Rows are points. Two turns around zero, p and q, are shown by what they do to some points. Write where each new point lands after one turn and then the other. Backwards means that the second turn is done in reverse. Each puzzle has new turns, and all numbers are rounded.
(in the rows, 128 means zero)

Turn p:
[155 164 114] => [170 149 121]
[118 110 160] => [ 99 130 152]
[ 99 141 126] => [110 142 105]
[140  98 112] => [134  93 134]
Turn q:
[140 134 135] => [136 141 127]
[108 163 103] => [ 87 135 106]
[100 118 148] => [116 118 160]
[163  97 126] => [173 118 120]
Where do these land?
p, then q: [135 114 122] => [140 119 135]
p, then q: [110 147 118] => [113 125 105]
p, then q backwards: [123 102 146] => [ 97 125 134]
q, then p: [162 178 143] => [159 171  96]
q, then p backwards: [139 100 143] => [161 125 122]
p, then q: [ 99 127  96] => [119  95 102]

Turn p:
[119  88 137 125] => [140 120 112 164]
[128 155 118 151] => [111 153 136 108]
[ 90 108 136 116] => [110 108 130 165]
[138 125  94 115] => [121 117  98 109]
[165 163 155 133] => [158 142 162  95]
Turn q:
[143 116 127  61] => [148  90 105  78]
[ 98 133 134 159] => [110 144 160 146]
[123 151 119 153] => [132 159 137 142]
[147 123 145 113] => [144 105 118 130]
[129 118 115 154] => [108 143 120 144]
Where do these land?
p, then q: [115 137  94 163] => [134 160 157 101]
p, then q backwards: [124 134 135 147] => [118 139 120 142]
p, then q: [136 118 129 108] => [117 120 109 130]
p, then q: [114 138 140 116] => [120 110 139 138]
q, then p backwards: [124 123 142  52] => [171 157 117  72]
p, then q backwards: [115 108 134 150] => [138 133 125 159]
p, then q: [168 137 122 158] => [172 140 115 108]

Turn p:
[123 148 142 124 126 105  99 141] => [151 135 140 120  92 128 125 138]
[102 158 140 146 142 132 139 162] => [154 141 166 143 139 125 144 154]
[142 128 117 131  82 138 106 119] => [135 125 107 102 120 167 137 110]
[139 166 113 120  93 138 121 128] => [147 132 127  84 130 142 153 120]
[115  79 137 142 160 153 140  88] => [ 74 111 135 170 144 128 109 104]
[127  72 138 104 127 157 131 119] => [ 97  82 111 140 143 143  99 129]
[111 141 119 141 136  88 127 123] => [130 151 126 143 101 109 150 132]
[158 150 118 136 136 126 111 144] => [142 161 132 104 128 129 112 130]
[143  49 162 133 136 137 171  93] => [102  85  93 186 158 118  92  89]
[121 151  94 126 130 110 129 158] => [137 156 122 113 126 120 149 164]
[125 166 129 104 140 124 134 131] => [138 126 149 103 125  99 139 137]
Turn q:
[121 167 137 105 156 152 159 124] => [106 147 141 113 178 144 110 144]
[103 126 109 152  99  97 119 102] => [121 145 122 148  85 102 144 152]
[169 143 177 127 133 175 138 160] => [132 111 173  86 157 164 128  91]
[136 156 123  91 162 117 129 165] => [157 114 128 118 168 134  87 149]
[103  90 142 142 121 116 132 114] => [128 136 124 164 121 115 160 113]
[112 126 105 134 139 151 116 128] => [109 125 115 144 119 150 112 129]
[136 101 132 131 106  99  87  94] => [145 146 111 134  84  91 132 100]
[130  95 101 136 107 119 145  98] => [107 124  93 131 111 106 161 129]
[130 156 135 102 125 147 140 167] => [124 100 158 114 157 135 103 138]
[140 122 120 160 134 105 117 128] => [153 134 116 126 102 139 143 137]
Where do these land?
p, then q: [141 121 124 141 170 149 121 134] => [146 152 151 146 122 141 100 125]
q, then p backwards: [143 131 154 119 148 118 110 150] => [151 145 159 138 117 139 130 142]
p, then q: [120  91 111 107  83 157 138 111] => [ 91 109  85 162 144 144 133 117]
q, then p: [160 132 131 108 164 121 152 122] => [102 139 135 100 137  95 110 145]
p, then q backwards: [131 147 124 138  96 129 107 106] => [158 116 142 157 130 143 120 120]
q, then p backwards: [101 100  95 127 104 114 115 116] => [109  97 131 117 139  84 135 115]
p, then q: [147 151 173 167 139 104 144 139] => [156 162 131  76 102 134 142 124]
p, then q backwards: [ 74 111 109 103 111 149 121 101] => [125 112 103 157  95 165 164 144]
q, then p backwards: [134 168 131 143 138 111 142 174] => [113 146 141 116 121 156 116 180]
